Every row gives one point. The points of each table are mixes of a few directions, plus a little noise. Count the directions of each table, and those that both share. Where both have some left over, give the other angles between the two spaces (their principal angles), to ten degrees, smallest first.
(in the rows, 128 means zero)

First (5 x 3):
[[131 100 150]
 [133  81 164]
 [123 181  86]
 [131 102 148]
 [123 175  91]]
Second (7 x 3):
[[174 127 155]
 [141  84 135]
 [156 154 144]
 [ 78 132  98]
 [ 84  86 102]
 [102 133 113]
 [162 180 148]]
Directions: first 1, second 2, shared 0; angles 30

First, 7 rows:
[[164 158  85 180]
 [151  36 125 167]
 [129 105 138 122]
 [135 135 155  90]
 [109 143 130 116]
 [115 168 116 127]
 [ 91 151 146  92]]
Second:
[[127 131 140 137]
 [131 118  90 100]
 [125 138 168 157]
 [123 143 185 170]
 [128 130 136 134]
 [135 104  39  62]
 [131 118  89 100]
 [124 141 178 165]]
Directions: first 3, second 1, shared 0; angles 90

First:
[[100 163 204 127 120 128 122  95]
 [120 123 113 116 144 113 138  86]
 [181 139 195  73 104 168 102 208]
 [140  99 107  98 157 126 113  81]
 [101 183 159 140  99 111 176 146]
 [124  94  44 178 133 121 131 146]
 [135 109  94 115 146 121 129 106]
 [141 110  87 122 136 124 135 133]
 [ 85 139 110 195 119 113 141 120]
 [151 121 166 114 120 155  94 159]]
Second (7 x 8):
[[130 120 115 118 143 127 148 107]
 [177  93 232  84 144 201  47 137]
 [111 146 111 152 107 108 131 148]
 [107 146  89 151 114  97 156 132]
 [140 120 156 119 129 146 104 134]
 [101 155  94 165  97  94 142 152]
 [133 115  99 107 160 124 169  85]]
Directions: first 4, second 2, shared 1; angles 30

First (8 x 11):
[[126 128 124 132 129 128 132 137 101 127 137]
 [125 112 158  88 150 138  87  91 155 176  98]
 [125 116 131 121 142 126 124 135  85 141 132]
 [127 118 139 113 139 129 114 118 129 146 118]
 [114 221 103 172  49 168 138 101 219  90 154]
 [124 121 153  96 141 140  92  92 163 167 102]
 [154  94  94 170 135  76 199 202  92  53 145]
 [129 114 123 132 139 119 138 148  81 125 138]]
Second (8 x 11):
[[149 108 142 112 154  42 136 152 141  57 131]
 [109 141 123 144 136 136 132  87 112 168 131]
 [116  94 128 119 145 199 114 119  71 227 104]
 [134 147 146  98 119  95 100 144 136  74 146]
 [157 126 107 152  93 131 163 179 194  62 122]
 [111 149 136 134 152  67 130  79 119 122 146]
 [116 128 114 148 118 187 136 113 117 185 117]
 [133 132 128 117 105 167 113 151 134 127 125]]
Directions: first 3, second 4, shared 2; angles 90

First:
[[130  89  21 179 112 128 130 167  93 149 137 169 159 117]
 [120 143 150 133 140 121 109 106 136 117 113 142  50 121]
 [102 116  96 183 127  96 103 179  79 120 176 140 123 162]
 [133 189 216 103 125 161 142  82 147 130  80  70 194 108]
 [139 154 154 160 146 150 141 104 143 161 105 121 131 120]
 [141 152 116 178 145 145 110 133 125 114 132 166 108 122]
 [137  91 147  62 130 111 150 147 153 120 175 107 148 165]
 [108  94 128  86 122  95 126 112 137 135 119 124  47 129]
 [141 125 125  70 106 144 141 122 139 105 113 113 191 109]]
Second (9 x 14):
[[103 100  28 133  74 113 106 169  63  97 122 145 186 102]
 [ 97 110 100 114  88 110 130 134  90 141 105  95 174 114]
 [149 155 161  83 128 150 122 119 150  76 127 128 155 120]
 [133 140 154 105 129 135 130 118 140 116 123 116 139 126]
 [147 154 180  94 141 146 131 109 160 103 127 119 132 129]
 [130 123 125 150 141 125 130 129 132 145 136 138 103 136]
 [ 99  90  29 164  91 104 113 167  67 135 127 147 150 115]
 [145 140 204 160 189 131 153  95 183 191 141 122  41 162]
 [149 140 170 149 170 137 136 113 167 148 144 142  72 148]]
Directions: first 6, second 3, shared 3
